Every row gives one point. The ring and each string are closed loops that go straight from each point to the next, and from the last back to the first. Before rounding, they use only three directions, however many columns there are. How many times does the string pass through the ring? Passing back the other way cancels.
(in the rows, 128 means zero)

Ring (6 x 4):
[[ 96  74  64 127]
 [152 116 110 116]
 [164 159 140 122]
 [111 136 106 156]
 [ 66 126  86 149]
 [ 71 109  79 132]]
String (29 x 4):
[[ 84 150 107 156]
 [ 73 155 106 155]
 [100 158 120 132]
 [ 99 117  92 140]
 [100 141 108 131]
 [ 91 153 114 126]
 [100 114  90 138]
 [ 66  81  58 146]
 [ 95 110  87 134]
 [103 132 104 119]
 [104 122  98 119]
 [103 104  85 129]
 [ 92  58  52 139]
 [ 91  13  22 141]
 [105  34  40 140]
 [113  80  73 137]
 [113 107  90 135]
 [130  91  86 133]
 [162 111 109 121]
 [195 176 164  99]
 [171 184 161 106]
 [133 144 121 126]
 [126 125 106 137]
 [134 115 100 155]
 [117 108  90 158]
 [114 125 101 146]
 [121 155 123 137]
 [108 157 120 151]
 [112 161 124 136]]
Times through: 1
String (25 x 4):
[[198 209 185 101]
 [156 178 152 108]
 [131 119 104 129]
 [129 140 117 121]
 [148 150 132 103]
 [129 108  98 111]
 [115 127 105 127]
 [ 84  57  48 141]
 [ 73  49  40 144]
 [100 106  85 135]
 [ 77  67  53 141]
 [ 53  23  17 143]
 [ 92  84  69 136]
 [ 83  41  38 141]
 [ 96  23  31 134]
 [111  52  54 136]
 [113 102  87 136]
 [148  88  89 129]
 [197 172 161 100]
 [192 202 179  99]
 [189 178 161 119]
 [132 120 104 142]
 [128 140 117 130]
 [163 192 162 113]
 [197 196 175 116]]
Times through: 0

Ring (9 x 9):
[[114 103 116 134 122 109 156 137  97]
 [116 101 104 161 102  93 139 125 135]
 [127 126  92 192  89 110 136 137 190]
 [135 147  93 200  93 129 145 156 214]
 [138 156 113 185 123 124 163 184 222]
 [133 141 144 148 166  89 179 201 197]
 [126 125 161 117 189  74 189 204 157]
 [120 119 155 103 181  96 190 190 109]
 [117 115 134 111 152 119 179 165  85]]
String (28 x 9):
[[130 125 185 115 221  32 197 230 201]
 [128 127 180 107 215  54 200 224 173]
 [131 148 137 134 159 132 188 197 150]
 [128 138 133 135 153 123 181 185 143]
 [128 146 148 108 176 141 202 204 112]
 [119 121 165  83 198 105 204 201  84]
 [127 150 129 114 152 176 197 188  87]
 [111 102 157  79 184  98 192 176  55]
 [111  90 151 101 170  66 173 162  89]
 [115  99 139 123 153  74 165 158 117]
 [123 128 115 141 125 136 167 158 118]
 [126 146  93 152  99 189 167 149 101]
 [125 133 106 153 113 144 162 153 129]
 [120 123  87 161  84 157 147 125 105]
 [104  59 109 152 102  38 121  97 113]
 [109  71 113 159 109  37 125 111 143]
 [121 110 113 162 116  88 146 143 157]
 [124 118 111 166 115  99 149 148 164]
 [120  98 109 181 106  54 130 132 192]
 [131 130  80 220  69 106 123 130 228]
 [141 173  72 215  68 186 147 155 211]
 [134 157  99 175 106 162 164 168 171]
 [126 122 124 161 134  85 157 166 183]
 [131 129 125 174 135  76 155 174 217]
 [136 140 129 178 142  79 161 188 236]
 [129 128 136 156 152  76 166 183 197]
 [131 143 123 157 136 122 171 180 174]
 [141 175 119 163 138 166 186 203 188]]
Times through: 1

Ring (7 x 12):
[[131 130 158 134 147 136 105 148  91 106 175 108]
 [131 104 150 127 133 145 151 163 110 125 162 107]
 [146  88 147 154 113 146 174 175 142 151 124 108]
 [161 111 150 188 113 131 132 163 152 150  95 118]
 [156 124 134 170 119 121 119 148 150 139  89 137]
 [138 140 119 128 137 115 103 130 126 113 112 153]
 [133 152 144 133 153 120  74 129  93  95 157 130]]
String (29 x 12):
[[183 142 178 249 117 120  64 154 148 145  86 104]
 [171 140 161 216 122 118  78 149 144 138  91 118]
 [164 132 129 184 116 113 106 143 162 142  66 147]
 [140 112  95 117 117 118 160 142 162 139  74 169]
 [132 110  93 100 121 121 166 142 153 133  88 169]
 [136 130  97 111 129 112 130 129 145 121  88 173]
 [145 159 125 146 143 106  68 120 123 105 107 156]
 [147 155 148 163 144 115  65 131 111 106 130 131]
 [135 121 126 124 132 127 132 145 125 121 126 138]
 [125 132 112  98 142 121 123 132 116 107 132 154]
 [123 158 126 103 159 115  75 118  89  84 157 148]
 [136 177 165 151 167 116  23 119  69  76 180 118]
 [148 165 181 182 156 123  33 134  81  94 171 101]
 [139 166 181 166 163 125  34 132  68  85 190  99]
 [128 149 168 135 161 132  69 137  69  87 197 103]
 [132 147 182 151 160 137  65 144  66  91 204  90]
 [141 136 173 163 145 136  86 150  91 109 173  96]
 [139 120 150 144 134 135 122 153 113 122 147 114]
 [128  98 131 110 128 142 169 161 122 129 145 124]
 [123  82 122  95 122 148 200 168 129 137 143 126]
 [139 108 141 138 127 137 146 159 125 131 135 119]
 [131  93 122 112 121 139 180 161 137 137 125 132]
 [128  63 112  96 107 151 235 178 154 157 117 131]
 [150  74 152 164 105 152 194 187 152 164 118  99]
 [169 108 185 221 114 142 119 177 138 153 122  82]
 [159 119 167 193 122 134 113 163 132 139 122 102]
 [139  96 122 128 116 136 175 161 148 144 108 135]
 [152  94 130 157 108 135 171 167 161 156  89 130]
 [171 115 155 210 108 128 122 164 162 157  79 116]]
Times through: 3

Ring (7 x 14):
[[128  66  75  85 119 130 193 119 122 157 125  96 138 101]
 [133 137 107 121 151 137 127 137 149 125 131 119 135 136]
 [132 190 161 146 153 126  75 136 157 101 132 151 118 159]
 [120 192 196 152 156 136  55 136 158  99 137 178 110 160]
 [114 160 191 138 145 139  78 129 148 113 136 175 110 145]
 [115 106 161 107 105 118 139 106 119 137 126 148 109 117]
 [123  65 111  82  85 107 193  97 104 156 119 111 119  97]]
String (30 x 14):
[[119 155 199 129 102 103  99 104 125 115 125 168  96 138]
 [104 171 221 150 162 156  49 137 157 108 144 202 107 151]
 [103 153 181 146 200 190  57 161 175 116 152 188 129 148]
 [112 144 161 135 175 167  85 147 161 121 143 166 127 141]
 [126 163 179 132 115 107  99 113 133 112 126 156 105 143]
 [126 167 184 133 111 102  96 110 131 110 124 157 102 145]
 [117 136 150 128 159 153 102 139 152 124 138 154 126 136]
 [108 151 175 140 180 172  72 149 164 118 146 177 125 145]
 [102 156 200 145 177 172  58 147 164 115 147 194 117 147]
 [113 159 219 134 109 111  84 107 129 113 129 184  93 141]
 [125 143 183 119  84  87 122  94 114 121 119 151  96 131]
 [119 114 143 113 130 134 131 122 134 134 131 142 121 123]
 [116  99 126 109 146 151 138 132 140 141 135 137 130 119]
 [126 115 143 107  99 105 147 105 118 134 122 131 112 121]
 [132  82 132  82  40  62 199  71  83 148 106 108 100 100]
 [129  35  85  62  55  86 235  81  84 169 110  87 118  81]
 [120  22  52  67 123 148 221 121 117 176 128  88 147  82]
 [120  75  89  95 145 153 167 133 136 152 133 114 141 108]
 [124 115 126 111 132 132 138 124 135 134 130 130 125 124]
 [136 102 115  94  78  85 178  94 105 140 113 105 114 113]
 [133  37  47  65  92 112 234 104 104 170 117  71 139  86]
 [122  23  35  69 142 161 219 133 128 176 132  81 157  85]
 [120  58  74  87 144 157 183 133 133 160 133 105 145 100]
 [122  86 104  98 129 137 163 123 130 147 129 118 132 111]
 [129  98 125  96  87  97 170  98 109 141 118 117 114 112]
 [128  59 116  73  47  75 213  75  83 158 109 103 107  91]
 [120  53 125  75  62  93 204  83  90 161 115 116 109  89]
 [112  77 128  97 126 143 157 120 126 150 132 136 125 107]
 [119 116 142 113 130 133 131 122 134 133 131 141 121 124]
 [122 136 175 118  99 102 122 103 120 124 123 151 103 130]]
Times through: 3
String (23 x 14):
[[116 145 143 135 184 172  88 154 166 121 144 156 134 143]
 [131 174 183 133 102  91  99 106 128 108 121 152  99 146]
 [127 188 203 142 109  96  79 109 133 101 124 167  95 153]
 [120 133 147 123 144 140 113 130 144 126 134 147 123 133]
 [107 127 156 130 182 179  91 151 162 128 147 167 131 135]
 [104 127 185 127 152 158  92 132 146 127 141 179 115 131]
 [121 137 200 115  66  76 126  83 103 123 116 159  87 127]
 [126 129 161 112  92  96 136 100 116 127 120 140 104 126]
 [111  78 120 100 144 158 151 130 136 150 136 136 132 109]
 [116  48 115  78  88 117 197  98 102 163 122 118 119  90]
 [130  68 125  76  39  66 209  70  80 154 107 106 102  94]
 [131 118 141 105  84  89 154  96 111 132 117 124 108 120]
 [121 104 118 108 140 143 143 129 138 139 132 128 131 120]
 [122  32  46  73 139 157 211 131 127 172 131  87 153  88]
 [132  54  53  76 113 125 212 116 117 162 122  79 142  95]
 [135 127 130 108  92  91 152 102 116 129 117 118 113 125]
 [124 108 103 110 154 151 141 138 146 138 134 122 138 123]
 [124 105  76 113 191 181 136 161 165 140 143 115 156 126]
 [129 136  93 125 187 167 116 158 167 126 140 121 149 139]
 [127 143 133 125 147 136 114 133 147 122 132 136 127 138]
 [140 196 171 141 112  88  90 112 136  99 120 143 104 157]
 [141 249 202 168 135  93  38 125 156  76 125 165 100 183]
 [119 187 162 156 203 174  50 164 182 103 147 169 132 163]]
Times through: 2

Ring (7 x 14):
[[125 139 149 154  70 120 146 112 150  74 143 139  46 165]
 [136 152 153 120 100 133 148 123 103  88  99 167  87 138]
 [142 153 150 102 139 149 146 133  74 123  84 177 127 115]
 [138 135 134 109 192 175 131 149  73 189 124 159 150 102]
 [137 128 136 128 180 164 135 133 102 193 147 140 154 111]
 [136 130 150 156 122 128 151  97 151 153 160 120 141 137]
 [128 132 152 168  76 113 151  94 171 100 163 120  80 163]]
String (28 x 14):
[[121 142 156 166  30 101 151  99 173  37 145 134  16 184]
 [135 148 158 142  76 114 155 101 137  80 119 148  87 152]
 [136 143 151 134 110 131 149 113 121 115 123 149 109 137]
 [127 140 143 134 105 140 139 131 118  98 129 153  62 147]
 [129 148 146 123  98 139 141 134 105  82 108 166  58 145]
 [148 169 167 100  90 121 161 112  80  67  52 190 118 126]
 [148 159 162 107 114 129 158 111  87 105  75 175 142 119]
 [141 148 152 118 127 139 149 119  98 125 103 162 130 123]
 [132 140 137 115 149 161 133 147  87 137 118 163  97 123]
 [135 142 134 100 173 174 130 159  62 153 104 175 113 109]
 [149 152 142  78 198 177 138 153  33 175  72 190 174  84]
 [149 148 142  86 200 175 139 147  44 186  84 180 183  85]
 [142 142 144 112 165 157 142 131  83 165 111 160 155 108]
 [135 137 143 129 140 148 141 127 109 144 131 148 119 127]
 [130 128 130 124 176 172 127 149  95 177 146 147 116 118]
 [132 122 125 122 205 184 123 154  88 212 156 142 142 105]
 [141 127 137 127 193 166 137 129 100 211 148 137 179 103]
 [146 137 153 132 152 139 153 103 116 175 131 138 185 113]
 [136 134 145 138 139 142 145 116 123 154 143 137 134 128]
 [130 126 138 147 140 148 137 124 132 157 162 129 111 135]
 [135 124 149 166 124 126 151  92 164 164 177 109 145 140]
 [145 135 168 170  90  97 171  58 180 140 157 108 177 143]
 [141 138 165 164  85 102 166  70 171 123 149 118 148 147]
 [138 138 162 162  81 105 162  78 166 112 147 123 128 151]
 [133 137 150 146 107 129 148 108 137 121 141 137 106 143]
 [123 129 140 156 102 135 138 122 148 113 164 129  61 156]
 [113 126 142 179  56 117 139 112 184  72 183 116   7 185]
 [119 136 153 176  31 101 150  97 186  45 162 123  13 189]]
Times through: 5
